Each wall is flat, endless, passes through zero and stands at right angles to its row. A trip goes straight from one point to another. List the walls that it crosses, first one first.
In the rows, 128 means zero.

Walls:
(1): [122 116]
(2): [131 136]
(3): [181 132]
(4): [143 100]
(5): [126 147]
(6): [118 168]
Trips:
[140 127] to [114 149] => 5, 6, 4, 3
[154  81] to [ 88 139] => 3, 4, 6, 5
[144 112] to [133 111] => none
[ 90 131] to [76 90] => 5, 6, 4
[155  98] to [151 108] => none

Walls:
(1): [128 190  88 111]
(2): [113 127 148 120]
(3): [115 123 109 127]
(4): [110 106 108  92]
(5): [105  73 157  61]
(6): [149 133 113 136]
(7): [126 108 114 137]
(8): [124 119 115  83]
(9): [139 100 110 140]
(10): [143 174 101 131]
(11): [129  79 140 124]
Trips:
[171 151 134 102] to [142 185 127 102] => none
[182 127 110 121] to [148 125 148 164] => 8, 11, 1, 10
[126 123 160 161] to [125 119 188 134] => 5
[138 138 151 100] to [115 142 220 114] => 1, 4, 11, 8

Walls:
(1): [123 115  99 129 148 102 169 120 159]
(2): [ 87 123  82 132  75  96 145 144 167]
(3): [122 153 118  93  99 127 176 146 126]
(4): [147 149 105 160 127 135 117 132 119]
(5): [ 86 174 112 129 144 102 122 104 104]
(6): [179 126 131 219 160 132 104  88 182]
(7): [130 121 171 174 149 147 140 121  80]
(8): [154  75 146 117  90  89 120 136 146]
(9): [135 134 109 100 116 191 125 181 107]
(10): [135 149 170 143 121 135 133  83 139]
(11): [128 122 110 108 104 170  92 126 115]
(12): [127 114 109 148 134 128  79 156 151]
Trips:
[153 104 170 101 149 157 134 127  86] to [ 80 146 184 100 106 142 142 155 101] => 3, 8, 5
[179 123 133 144  96 129 128 149 109] to [125 148 164 145 118 126 153 126 185] => 10, 11, 12, 2, 9, 1, 4, 7

Walls:
(1): [127 124 173 139 104 120 145 131 131 149 157 168]
(2): [116 124 141 193 173 132 142 148 103 147 102 114]
(3): [118 125 134 149 145 112 114 119 152 141 141 128]
(4): [142 119 122 151 118 160 149 137 135 135 137  98]
(5): [140 134 121 151  67 130 147  87 132 149 142  94]
(6): [167 155  95  70 148 118  95  96  78 129 128 115]
(7): [ 52 161 134 160 143 128 130 113 122 121 100 107]
(8): [ 97 130 175 113 164 148 140 113 131 116 204  90]
(9): [139 165 147 101 154 129 135 120 166 107 154 110]
Trips:
[154 142 139  92 136 141 124 154 120 100 100 180] to [127 118 161 107 119 176 146 124 109 126 129  75] => 1, 8, 4, 5, 7, 2
[160 142 155  91 122 119 170 156  84 167  96 142] to [165 107 154 111 161 113 102 156 145 115 137  80] => 9, 4, 8, 1, 3
[ 85 126 157 113  77  98 106 134 122 168 132 157] to [116 133  84 129 133 171 126 133 155 130 117 140] => 5, 1, 4, 3
[139 122  71 126 138 114 123 137 127 114  91  76] to [147 140 178 122 112  99 101 103 121 128 100 178] => 4, 5, 2, 7, 1, 3
[141 172 114 129 111 178 155  65 127 150 146 190] to [134 128 188 136 112 135 111 117 131  94  84  96] => 7, 6, 8, 2, 1

Walls:
(1): [123 119 133 126 165 120 130 163 182 107 103 100  94 157 129 140 177 100
 147 137]
(2): [119 116 111 120 150 156 126  86 112 159 152 128 165 121 156  99 120  80
  43 185]
(3): [154 148 149 123 158 120 188 101 102  85 168 127 155  89 127 127 146 108
 104 110]
(4): [123 134 134 131 123 141 121 176 140 125  96 177 150 124  96 114 193 127
 195 160]
(5): [ 77  99 102 144  96 158 126  72  97 160 102 139 155 105 122 136 142 161
 165 162]
(6): [ 98 177 140 147 182 146 179 171 114 184 154 136  96 140  96 116 142 125
 121 126]
(7): [142 159 107 130  82 119 165 114 125 142 109 143  99 117 184 136 172 136
 159 109]
(8): [ 93 114 164 157 100 115 127 127 107 123  92 147 130 144 122 117 186 163
 130 130]
Trips:
[115 149 103 140 104  86 133 108 141 118 146 156 120 134 126 172 162 108
  92 141] to [ 65 152  83 153 124 127 137 100 170  99 138 122 122 147 173 137 143 130
 123 120] => 5, 3
[128 128 128  90 131 115 145 123 184 126 105 185 110 160 166 148  87 122
 161 122] to [116 110 136 124 131 149 134 146 126 190 111 128  85 123 183  95 175 145
 132 129] => 6, 8, 5, 2
[132 145 142 103 120 136 168 105 145  83 145  79 130 135 112 150 146 100
 124  95] to [187  94  98  88 133 125 186 116 167 170 138 144  95 160 105 135 129 179
 120 201] => 6, 2, 3, 5, 4
[102 105 114 157  98 105  94  90 204 134 137 150  89 134 150 136 141 120
 150 131] to [118 129  96 127 147 129 102 123  91 100 123 125 114 159 145 157 126 115
 139 149] => 4, 8, 2, 7
[100 170  91 151 129 111 178 118 110 155 155 104 144 164 125 124 117 141
 145 142] to [103 114 135 132 114 156 153 147 110 167 152 116 117 114 109  94 176  63
 174 141] => 4, 8, 1

Walls:
(1): [116 129 147 103 121 106 159 102 120 165 112 118 118 135 104 125 138  88
 136 145 103 138 162 121 101  62 201 132 119 122 150 137]
(2): [165 134  97 136 120 190 130 151 100  90 138 137 103 143 119 138  94  92
 127 122 111 106 130 111 101 122  79 126 127 137 137 112]
(3): [126 133 118 146 132 110  84 125 128 118 102 111 134 127 102 118 140 137
 157  82  92 141 144 122  90 139 170 110 115 116 154 115]
(4): [129 153 146 100 106 114 134  78 138 132 113 134 123 136  94 111 140  88
  75  82 127  98  97 135 153 110 155 143 161 105 151 134]
(5): [163  68 141 130 193  63 176 130 144  99 164  95 119 104 120  93 130 149
 132 119  84  89 103  93 157 124 115 151 161 131 108  97]
(6): [159 108  99 120 149 177 133 126 119 113  75 120 111 109 161  87 159 116
 107 140 100 129 158 144 142 122 104 185 106 129 143 110]
(7): [126 128 114 143 117 147 140 114 105 151 190 101  98 105 107 122 115 173
 117  70 173 130 134 109 169 112 115 132 128  84  93 116]
(8): [ 93 112 172 124 129 116 139 129  84 116 119 136 135  93 147 114 119  89
 143 142 132  95 109 118 108 133 122 138 174 148 124 103]
Trips:
[123 155 123 142 172 133 150 132 117 138 112 178 157  90  66 154 127 118
 149  91 158 128 103 141 135 132  74 122 125 124 119 120] to [ 78 150 117 118  80 169 120 112 168 140 153  66 127 137 100  78 119  91
 143 112 155 125 119 141 172 162 154 124 156 152  94 112] => 2
[ 93 147 153 187 138 113 147 112 131 119 171 144 154 120 140  49 118 147
 140 153  79 127 106 156 109 178 162 109 133 150 117 117] to [128 149  95 142 108 102 116 134 114 147 131 154 164 136 109 123 152 154
 107 120 146 164 144 159  96 129 124  71 150 140 160 109] => 5, 8
[122 146 157 129 101 166 107  56 174 196 112 112 124 120 178 159 163 129
 101 109 127 101  85  95 119 111 108 161 102 152 164 138] to [107 171 125 168 113 124 167 138 110 148 123 173  85 183 113  98 118 125
 180 153 145 124 140  84 109 105 134  68 148 131 168 148] => 6, 2, 8, 3, 4
[153 134 166 112 139 148 108 108 140 126 104 125 123 164 145 121 119 165
 108 141 125 108 168 140 101 138 163  89 141  94 164 117] to [124 121 105 130 112 160 113 153 115 111 138 184 133  95 139 142 141 141
 125 111 132 111 164 102 163 140 124 100  96 130 153 140] => 2, 4, 1, 7
[140 101 119 143 166 110  87 139 127 157 162 163 154 141 101 121 107 110
 186 120 130  95 150 127 148 118 150 105 132 187  99  45] to [181 123 130 130 116 101 162 173 177 158  84 160 106 121 133 107 167 159
  76 133 113 104  81 122 135 154 147  98 106  78 111  94] => 2, 8, 4, 6, 3
[162 124 127 127 133  72 126 109  99 165 171  94 157 123 128 114 129 114
 106 117 125  77 129 101 101 110 156 137 106 117 117 151] to [135 155 122 137 124 108 131 153 171 115 119 120 161 138 125  92 168  72
 148 136  70 104 149 162 118  98 143  99 178 137  90 129] => 7, 6

Walls:
(1): [187 138 155 137 150 120 187 133 158 118 126 149 147 161 146 163 128 109
 170 171 157 107 102 131 134 129  81 121 137 121 114  69 154 166 108 128
 110 109 142 122  90 114 139 119 114 140 109 131]
(2): [181 131 123 122 118  88 152 109 121 131  97 136 142 167 103 132 156 114
 129 118 124  73  85 129 157 113 167  85 153  88 171 173 119 102  99 220
 161  70  99 109 149 137 168 138 165 150 116 150]
(3): [126 107 139 101 136 113 148 138 122 142  75 145 100 152 140 124  81 121
 115 180 148 128 120 141 101 131 147 140 110  77 154  97 108 133 179 135
 107 102 125  85  84 120 138 120 121 148 145 176]
(4): [ 92 118 153 148 144 122 104 136 164 160  99 142 146  77 131 128 140  98
 129  90 178 180 108 129 105 121 140  60 129 181  96 103 138 111 135 111
 142 142  82 127 116 160 102 126 131 131 106 196]
(5): [116 133 141 132 130 130 155 124 137 112 115 103 160 145 116 125  99 101
 154  84 153 126 140 110 170 116 124 137 180 157 130 145 106 106 101 185
 103 113 106 127 117 107 159 117 171 100 137  70]
(6): [105  73 131 121 144 107 135  99 122 105 140 156 155  72 108 127 121  69
 151 107 138 172 125 122 189 148 143  89 131  93 123 145 130 172 154  89
 155 156 157 132 135 103 127 132 118  82 153 138]
(7): [158 142  93 130 177 120 102 144 117 131 114  87 148 166 100 150 103 130
 146  95 141 191 159 133  88 121 121 147 134 116 106 125 127 132 129 115
 106 126 108 131  93 135 106  87 123  96 133  99]
(8): [120 189 105 138 140 146 115  98 145 141 116 122 157 114  93 139 136 143
 136 110 182 118 147 133 100  93 109 160 134 147 107 140 153 102 110 129
  95 161 176 123 159  95 132 131 163  91 150 174]
(9): [128 107 107 124 119 122 133 116 148 124 136 130 156 149 155 135 111 136
 169 115  93 154 119 118 117  91 143 147 135 145 137 115 119 156 128 143
  71 156 136 141 133  95 133 164 110 109  98 137]
(10): [108 140 130  77 172  86 154 145 124 115  90 123 133 128 122 111 103 141
 127  74 104 102 134 153 132 123 152 150 119 155 121 153 187 157 205 156
 122 150 144 133 124  96 155 154 126 117 158 169]
(11): [118 150 108 135 158 131 102 130 104 117 148 120 121 149 120  90 127 132
 168  67 127 159 147 117 141 149 133 147 153 106 130 121 135 194 138 135
 122 157 121  98 106 110 104 151 138 140 141 114]
Trips:
[120 131 137 101 127 176  77 163 151 175 163 135 125 138 180  64 148 109
 104 109 164 157 118 104 136  92 143 148  99 119  99 124 182 115 125  96
 137 115 145  91 157 144 161 160 143 160 137 143] to [111  84 168 138  95 103 134  99 186  59  62 116 123 119 105 169 199 161
 196 169 105 120 119 124 132 125 127  89  99 141  85 167 160  84 140 146
 124 119 126 110 179 110 122 140 138 154 171 176] => 10, 11, 2, 6, 1
[153 154 130 118  61 123  74 116 153 114 103 115  71 135 115 125 127 103
 101 137 132 144 155  93 102 126 108 104 107 142 165 124 160 202 121 119
 137 108 107 145 168  99 118 116 134 107 147 105] to [ 98 174 141 146 142 121 121 129 113 114 117 121 169 132 113 151 171 109
 164 118 141 117 163 151 156 127 125  94 152 162 105 131 136 140 105 127
 139 126 106 148 102  65  73 113 147 152 164 172] => 8, 6, 4, 5, 1, 10, 2

Walls:
(1): [134 138 144 128 119 151 149 117 128 115 112  91 144 104 145 138 164 116
 152  80  62 112 108  43 140 123 132 100 129 152 113 144 127 106 160 170
 109 137 122 153 143  87 144 139  86 127  78 121]
(2): [143 139 181  93 107 140 102  60 137 102  92  83 157 164  59 119 134 146
 153 141 185 110 123 102 150  40 155 115 111 126 156  99 107  80  77 108
 134 152 174 111 167 102 112 123 135 121 139 128]
(3): [131 144 101 138  78 110 165 157 165 155  84 142 195 148 104 134 136 133
 148 115 130 152 174  78 181 110  98 107  97 135 116  89 100 156 166 156
 126 122  90 120 159 199 147 134 123  96 148 123]
(4): [140 138 112 116 111 141 171  91 136 147  98 143 124 151 111 147 110 146
 159  94 106 120 179  87 154 144 152 117 105  96 105 150 131 168  88 157
 116 113 122 171 110  78 147 118 106  90 132 128]
(5): [ 50 159 152 130 103 121  94 181 163 111 115 156 161 123 109 131 155 120
 163  88 114 142 144 141 105 120 123 128 153 140  80 147 117 153 112 124
  97 129 127 100 130 191  92 131 145 137 179 113]
(6): [114 154 141 110 117 161 137 148 175 113 155 129 117 155 109 136  94 117
 134 110 104 114 153 100 110 156  99 144  91 171 114 135 138 101  94 149
 100 107 184 147 126  76 107 181 172 138 112 115]
(7): [133 174 140 151 123 118 112 165 109 145 138 146 106 162 200 155 129  84
 162 119 124 143 161  87 111 166 118  97 111 125 124 130 126  74 155 129
 136 143 198 156 176 133  92 146 166  88 120 140]
(8): [133 154 152 122 113 114 168 119 101 155 139 189 116 123 150 153 166 129
 130 112 151 121 110 136 142 127 124 134 132 160 108 183 170 108 150 169
 172 122  84 113 154 157 229 107 116 101 114 148]
(9): [117 103 131 132 129 155 123 119 123 110 135 187 114  89  90 114 109 105
 127 119 113 116 144 115 114 128 129 131 115 123 100 115 127 117 132 140
 166 138 163 161 169  59 187 128 177 124 168 145]
(10): [123 170  99  93 170 126 151 154 113 135 133 133 146 134 138 103 138 130
  82 110 135 102  97 104 154 143  98 166 120 137 118 104 141  85 138 119
  79  90 157 105 111 153 137 148 172 127 117 106]
(11): [164 101 133 163 171 190 124 135 166 123 146  58 126 164 117  93 177 132
 153 196 101 134 132 141 111 138 104 145 131 135 133 174 162  90 116 160
 146 131 133 158 119  85 141 139 126  96 149 118]
Trips:
[110 130 144 128 175 137 111  96 146 128 101 140 140 106 138 119 120 159
 141 130 104  92 134 129  89 123 147 186 122 107 167 148 106 106 115 140
 111 171 171 126 116 146 105 173 120 137 118 158] to [122 144 126 134 104 169 106 183 162 103 125 151 133 113 181 142 147 156
  88 134 113 162 180 135 125 165 184 171 118 156  66 150 113 188 101 156
 106 158 129 122 151 109  91 153 107 121 122 122] => 10, 4, 2, 3
[120 114 155  72 150 154 138 157 132  65 128 149 158 116  88 123 159 132
 105 142 149 116 157 179 130 112 130 124 116 124 116 135 122 160 116 164
 108 128 118 123 113 177 175 125 138 144 177 129] to [112 102 161  94 154 135  61 139 109 113 120 143 123  81 103 108 148 129
 123 138  92 174 114 132 138 114 146 114 132 129 152 158 122  68 125 145
 148 157 157 115 108 147 164 107 136  99 130 122] => 3, 10, 1
[107 117 113 148  96 121 122 110 170 138 123  90  84 104 127 154 132 158
 106 104 136 107  64 111 129 161 138 138 144 111 178 165 158  85 110 157
  89 112 119 153 152  87 125  95 120 116 112 135] to [127  82 130 121  90 150 121 122 161 145 163 172 113  84 164 131 128 114
 139 108 121 139 135 174 161  93 109 145 104 148 156 152 150 133 101 139
 133 124 165 107 141 167 153 169  59 138 121 115] => 2, 4, 11, 5, 1, 3

Walls:
(1): [164 130 200 122 123 153 130 160  89  83 155 113 133 127 131 174 155 136
 133 131 147  92 145 198 171 128 140 125  99 122  97 124 113 122  63 146
 115  99 115 125 117  99 154 169 128 119 128 146]
(2): [143 145 107 145 106 127 138 118 140  65 174 112 106 127 185 123 140 132
 139 130 136  89 135 155 138 113  83 130 113 115 137 127 152 143 123 143
 141 143  80 166 149 139 128 157 146  94 137 125]
(3): [167 119 108 121 142 115 101 147 126  76 142 230 132 124 156 104 111  71
 112 145 145  97 100 126 112 106 127 132  99 149 100 106 102 166 165  97
  92 125 155 130 130  83 113 160 146 121 117 118]
(4): [132 146 118 126 159 116 106 143 136 142 121 164 184 104 134 125 121 110
 146 108  93  98 137 124 137  73 115 132 147 150 114 103 162 105 106  72
 159 105 187  89 138 158 129 145 102 134 117 112]
(5): [107 176 127 149 125 158 132  72 180 192 136 121 145 167  93 153 130 108
 113 140 131  96 141 154  84 132 157 138 143 132 104 168  93 148 141 137
 171 129 117 120 131 170 124 158 131 137 198 107]
(6): [107 159 106 142 100 175 143 144 133 139 131 131 101 179 121 104 192 133
 135 113 172 136  95 179 138  91 120 176 132 137 164 102 176 165 145 129
 102 134  91  82 125 128 159  83 147 131 159 100]
(7): [119 109 113 120  92  65 154 130  90 154 123 111 110 103 130 153 117  64
 113 179 155 100 122 105  52 144 110 127 103 157 187 124 124 159 149 136
 165 143 147 108 127 149 105 150 153 132 164 146]
(8): [147 122 113 142 106 134 149 148  73 160 125  97 124 111 107 143 125 137
 122 105  72 120 101 144 104 114 123  93 133 129 115 103 100 110 121 155
 107  96  99 126 133 123 124 162 153  91 116 112]
(9): [ 90 141 145 112 129 126 127 155 132 135  84 160 102 127 145 125  82 158
  93 164 115  63 106 139 131 128 116 181  90 147  93 142 132 151 113 137
 147  79 138 125 125 135 161 133 117 123 154 126]
(10): [144 150 114  94 153 153 126 168 178 166 147 137 116 189 162 132  72  83
 172 135  97 138 164 134  87 117 145 131 166 118 167 104 152  88 100 104
  86 176 108  90 129 163 151 101 104 114  83  93]
(11): [105 184 175 157 107 137 193 142 153 109 109 113 113 138 122 147 182  97
 107  90 116  94 146 140 136 149 138  98 144 114 117 120 160 157 166 149
 162 121  72 141 135 183 136 117 156 177 131 165]
Trips:
[ 92 163 108 116  82 108 151  66 135 146 177  99  96  94 118 128 135 176
 101 136 116 137 108 110 140 131 127 148 179 138 121 149 114 168  88 117
 109 161 129 154 127  99  78 100 137 123  80  86] to [141 137 123  83 111  78 101 120  83 129 103 123 156 148 117 121 107 141
 127 127 113 142 160  69 162 113 185 117 112 178 123 113 126 124 128 116
 126  87 109 151 170 141 130  94  97 136  59 109] => 6, 5, 2, 4, 10
[102 148 121  70  96 119 112 183  89 147 111 140 139 118  99 141 130 128
 186 167 117 151 126 174 114 141 121 108 124  99 160  57 156  40  92 128
 102 126 109 156 152  90 112 118  67 128 136 128] to [184 180 139  78 142 104 115 172 127  82 157 112 106 114 117 128 118 127
  90 134 105 149 175 127 130 184 112  60 123 116 170 122 120 162 170 107
 153  99 116 115 121 140  98 136 188 162 135 104] => 6, 7, 4, 11, 2, 3, 10
[163 147 108 114 113 118 171 109  85 108 129 110 122 137 100 163  94 110
 155 123 100 101  76 158 135 115 177 134  71 123 147 125 125 104 133 123
  86 115 129 141 145  78  81 104  68 155 144 106] to [157 101 152 158 146 111 113 140 108 146 149 109 177 151  86 100 140 116
  89 172 124 142 147 144  98  91  64 139 133 117 119 131  90 132 121 129
 141 141 109  90 103 152 133 139 113  82  91  82] => 10, 4, 5
